Each point is reached from the start by the listed moves, each made once or not at all, plus a little noise. Say if it took an odd or an even number of moves. Then give how often each move was made.
In the rows, 100 means zero.

Moves:
(1): 160	88	106	136	51
(2): 101	159	116	102	83
(3): 118	117	108	139	149
Start: 115	119	86	112	119
Points:
134	194	109	153	151 => even (0, 1, 1)
114	119	86	112	118 => even (0, 0, 0)
192	124	100	187	119 => even (1, 0, 1)

Moves:
(1): 117	125	80	91	78	73	79	110	98	112	78
(2): 96	110	83	98	112	101	73	91	98	105	83
(3): 89	104	106	106	83	101	98	85	94	91	102
(4): 103	122	93	124	96	91	120	94	117	142	101
(5): 112	105	127	118	109	90	99	93	122	87	113
(6): 96	119	99	103	103	89	112	85	101	82	97
(7): 79	86	124	90	93	82	121	94	130	112	123
(8): 92	107	102	122	93	86	88	124	97	80	88
(9): 102	90	82	79	93	126	95	95	137	98	98
Start: 105	99	122	109	100	93	103	112	90	107	122
Points:
64	131	128	149	77	53	104	105	124	138	118 => odd (0, 1, 1, 1, 0, 0, 1, 1, 0)
88	119	157	122	116	54	108	76	141	93	140 => even (0, 1, 0, 0, 1, 1, 1, 0, 0)
110	144	125	157	93	79	120	103	165	96	118 => odd (0, 0, 0, 1, 1, 1, 0, 1, 1)
115	147	127	114	69	42	131	85	195	140	136 => even (1, 0, 0, 1, 1, 1, 1, 0, 1)
118	93	134	106	100	108	97	102	149	89	131 => even (0, 0, 0, 0, 1, 0, 0, 0, 1)
116	121	86	101	64	78	68	144	124	95	87 => odd (1, 0, 0, 0, 0, 0, 0, 1, 1)
82	127	156	133	73	76	150	60	192	122	158 => even (0, 0, 1, 1, 1, 1, 1, 0, 1)

Moves:
(1): 93	94	98	90	99	116	110	102	106	106	100	104	93	95	104	91	100	103	109	96	103
(2): 102	104	92	116	96	87	114	107	92	99	103	112	87	79	79	102	103	109	86	91	101
(3): 119	107	111	83	95	83	113	108	101	105	85	86	124	94	69	96	99	86	81	111	109
(4): 113	91	121	80	91	85	99	75	82	112	116	86	84	91	94	107	67	105	106	105	114
(5): 85	98	104	89	101	100	97	97	93	94	103	115	119	100	95	99	110	90	99	92	110
(6): 90	119	80	100	96	98	93	105	86	98	84	94	87	110	76	97	95	101	102	84	126
(7): 104	104	88	116	93	116	106	91	117	108	103	97	87	93	111	111	104	76	90	87	103
(8): 88	99	101	85	106	104	81	75	111	110	97	113	102	90	98	102	97	95	115	100	107
(9): 106	114	120	94	97	90	112	92	102	112	88	94	106	106	83	89	79	96	95	96	91
(10): 100	107	96	121	121	85	110	101	104	107	103	92	100	123	94	108	104	93	83	118	111
(11): 96	88	92	106	109	109	107	99	113	102	92	92	97	98	68	108	108	109	107	107	93
(12): 113	113	102	87	102	96	107	102	103	103	109	87	102	99	88	113	112	105	99	101	93
(13): 109	107	70	97	105	99	105	107	103	107	109	94	112	95	109	112	88	98	101	106	82
(14): 98	108	97	100	81	93	103	102	122	108	106	111	90	125	134	119	112	112	109	102	66
(15): 97	98	104	103	117	95	108	110	103	101	85	114	107	94	92	113	107	99	106	91	119
(16): 100	91	105	86	107	103	98	98	100	102	85	104	98	86	107	107	96	105	103	100	103
(17): 95	95	107	84	99	95	103	91	111	74	90	121	88	92	108	95	103	83	104	115	110
(18): 91	111	110	90	66	94	120	65	84	97	110	103	97	100	109	96	77	98	113	120	101
Start: 109	96	86	97	94	92	87	104	131	87	82	117	101	88	90	102	99	91	120	97	94
Points:
80	107	136	32	74	69	132	5	164	120	68	172	72	83	120	139	56	47	153	118	134 => even (1, 0, 0, 1, 1, 0, 1, 1, 1, 1, 0, 0, 0, 1, 1, 1, 1, 1)
121	99	89	98	110	58	146	102	155	124	97	114	62	93	44	164	113	127	126	108	93 => even (1, 1, 0, 1, 0, 0, 0, 0, 0, 1, 1, 1, 0, 1, 1, 0, 0, 0)
116	142	126	18	75	19	114	66	136	105	48	149	96	68	7	134	84	74	123	84	140 => odd (0, 1, 1, 1, 1, 1, 0, 1, 1, 0, 0, 1, 0, 1, 1, 0, 1, 0)
76	91	86	61	116	69	77	47	130	84	66	130	75	95	22	118	84	67	135	118	165 => odd (0, 0, 0, 1, 1, 1, 0, 1, 0, 1, 1, 0, 0, 0, 0, 0, 1, 0)
137	116	82	62	94	40	97	71	152	138	98	99	111	107	88	146	64	81	116	141	83 => even (0, 0, 1, 1, 0, 0, 0, 1, 0, 1, 0, 0, 1, 1, 0, 0, 0, 0)
120	107	71	46	38	95	149	38	170	106	118	113	50	77	114	152	71	81	159	136	60 => odd (1, 0, 0, 1, 0, 0, 1, 0, 0, 0, 1, 1, 1, 1, 0, 0, 1, 1)
125	122	72	77	59	80	181	84	172	135	49	127	100	54	55	145	73	85	123	103	66 => odd (1, 1, 1, 0, 0, 0, 1, 0, 1, 0, 1, 0, 1, 1, 1, 1, 0, 1)
103	143	75	42	82	48	144	55	131	107	35	135	95	59	25	96	41	59	113	132	137 => odd (1, 1, 1, 0, 0, 1, 0, 1, 1, 1, 0, 0, 1, 0, 0, 1, 1, 1)
156	127	89	46	72	68	119	53	184	155	87	77	102	80	42	158	66	74	125	112	50 => odd (0, 0, 1, 1, 0, 0, 1, 1, 1, 0, 1, 1, 1, 1, 0, 0, 0, 0)

Moves:
(1): 114	103	94	105	86	105	82	108	98	99	79	92	115	80	118	114	91	113	98	108	112	104	113	106
(2): 94	84	99	101	104	90	80	96	96	100	98	86	92	102	104	109	98	91	94	110	106	99	109	111
(3): 97	95	90	102	119	114	106	100	102	88	118	94	86	88	93	89	87	120	113	98	104	107	108	109
(4): 110	94	109	114	94	108	91	94	101	96	101	109	85	96	108	91	98	91	94	99	90	103	99	99
(5): 98	99	108	107	115	108	102	97	107	104	95	90	113	98	104	95	90	105	85	107	95	88	107	104
(6): 99	106	120	87	99	110	87	107	110	91	114	102	88	105	85	109	100	81	97	91	92	109	89	108
(7): 109	110	105	88	102	99	88	77	97	105	94	97	103	106	98	99	99	93	118	106	98	91	112	103
(8): 81	108	85	94	91	109	111	100	117	97	110	107	112	90	88	99	99	102	91	107	104	99	90	116
(9): 120	114	101	99	104	105	97	119	101	92	99	103	99	107	111	121	92	123	96	122	98	116	89	101
(10): 120	120	106	92	125	101	129	107	94	103	98	82	87	93	100	97	86	81	104	95	90	113	103	104
(11): 91	80	103	103	95	110	96	104	109	104	92	101	90	114	97	106	87	104	95	92	106	97	99	106
(12): 103	83	80	99	104	100	97	106	101	104	92	99	115	120	115	110	103	90	102	97	87	104	93	98
(13): 94	90	94	102	113	113	115	83	108	97	100	102	96	105	96	120	102	97	96	96	101	107	95	96
(14): 93	93	110	100	80	105	103	88	88	107	100	96	97	82	91	104	105	97	82	125	86	94	106	96
(15): 108	96	91	109	96	86	101	108	98	108	98	100	100	87	96	98	102	85	83	112	108	76	93	71
(16): 89	85	112	116	125	121	105	107	98	118	91	82	106	84	100	95	97	96	103	115	90	110	83	107
(17): 94	107	86	110	97	105	95	98	87	102	93	106	102	108	99	93	110	111	88	86	115	104	91	95
(18): 97	95	100	107	101	89	107	105	88	100	111	96	98	98	103	110	87	93	109	97	95	96	105	106
(19): 104	117	119	105	97	90	99	96	112	112	115	88	81	94	98	102	102	96	113	81	81	79	94	116
(20): 102	107	94	105	105	128	106	122	105	100	98	96	102	97	119	95	105	82	91	106	86	93	129	116
(21): 88	121	106	106	99	99	95	111	109	124	84	96	109	101	96	116	86	80	114	110	98	101	102	81
(22): 111	110	98	82	118	88	97	102	91	117	94	112	84	96	88	86	107	106	70	113	108	88	109	91
(23): 94	93	94	87	119	102	99	93	100	89	95	101	86	96	113	114	87	105	96	99	96	110	86	103
(24): 96	101	87	85	99	113	97	104	103	112	108	91	98	95	107	96	105	89	103	100	124	120	109	92
Start: 93	86	95	77	108	93	98	110	100	85	104	86	92	103	106	92	106	106	104	96	97	110	95	103
Points:
121	81	68	52	131	115	57	81	118	124	83	59	68	57	141	150	84	89	24	178	91	85	98	106 => odd (1, 1, 0, 1, 1, 0, 1, 1, 1, 0, 0, 1, 1, 1, 1, 0, 0, 0, 1, 0, 0, 1, 1, 1)
63	62	20	65	108	107	65	121	92	90	91	64	111	91	153	137	86	103	83	99	136	146	90	130 => even (1, 1, 0, 0, 0, 0, 0, 1, 0, 0, 0, 1, 0, 0, 0, 0, 1, 1, 0, 0, 0, 0, 1, 1)
77	105	105	60	188	173	98	140	148	131	70	77	77	91	98	145	59	66	38	171	74	97	78	105 => odd (0, 0, 0, 0, 1, 1, 1, 1, 1, 0, 1, 0, 1, 0, 1, 1, 0, 0, 0, 1, 1, 1, 1, 0)
35	64	129	104	155	125	75	111	116	121	98	47	40	110	101	165	60	62	108	74	76	122	46	130 => even (0, 1, 0, 0, 0, 1, 0, 0, 0, 0, 1, 0, 1, 0, 0, 1, 1, 1, 1, 0, 1, 0, 1, 0)
145	91	91	85	158	161	94	110	101	104	110	5	58	65	173	141	55	70	103	144	50	123	166	158 => odd (1, 1, 1, 1, 1, 0, 1, 0, 1, 1, 0, 1, 1, 1, 0, 0, 0, 1, 1, 1, 0, 0, 0, 1)
102	134	76	50	97	163	78	112	123	95	109	66	72	55	125	155	103	82	54	134	96	110	91	122 => odd (1, 0, 0, 0, 0, 1, 1, 1, 1, 0, 0, 0, 1, 1, 1, 0, 1, 0, 1, 1, 0, 0, 1, 1)
96	109	103	96	175	172	92	142	109	155	75	30	50	37	118	113	35	39	49	140	38	73	102	136 => even (1, 0, 1, 1, 1, 1, 1, 1, 0, 1, 1, 1, 0, 1, 1, 1, 1, 1, 1, 1, 1, 1, 1, 0)
109	126	84	64	172	121	106	130	93	133	68	53	41	104	138	159	86	64	49	137	49	119	103	111 => even (0, 1, 0, 0, 0, 0, 0, 0, 1, 1, 0, 1, 1, 1, 0, 0, 1, 0, 1, 1, 1, 1, 1, 0)
52	43	113	126	110	135	67	95	99	113	82	37	69	45	131	122	58	112	52	121	70	93	75	168 => even (1, 1, 0, 1, 1, 0, 0, 1, 0, 0, 1, 0, 0, 1, 0, 1, 1, 1, 1, 0, 0, 0, 1, 0)
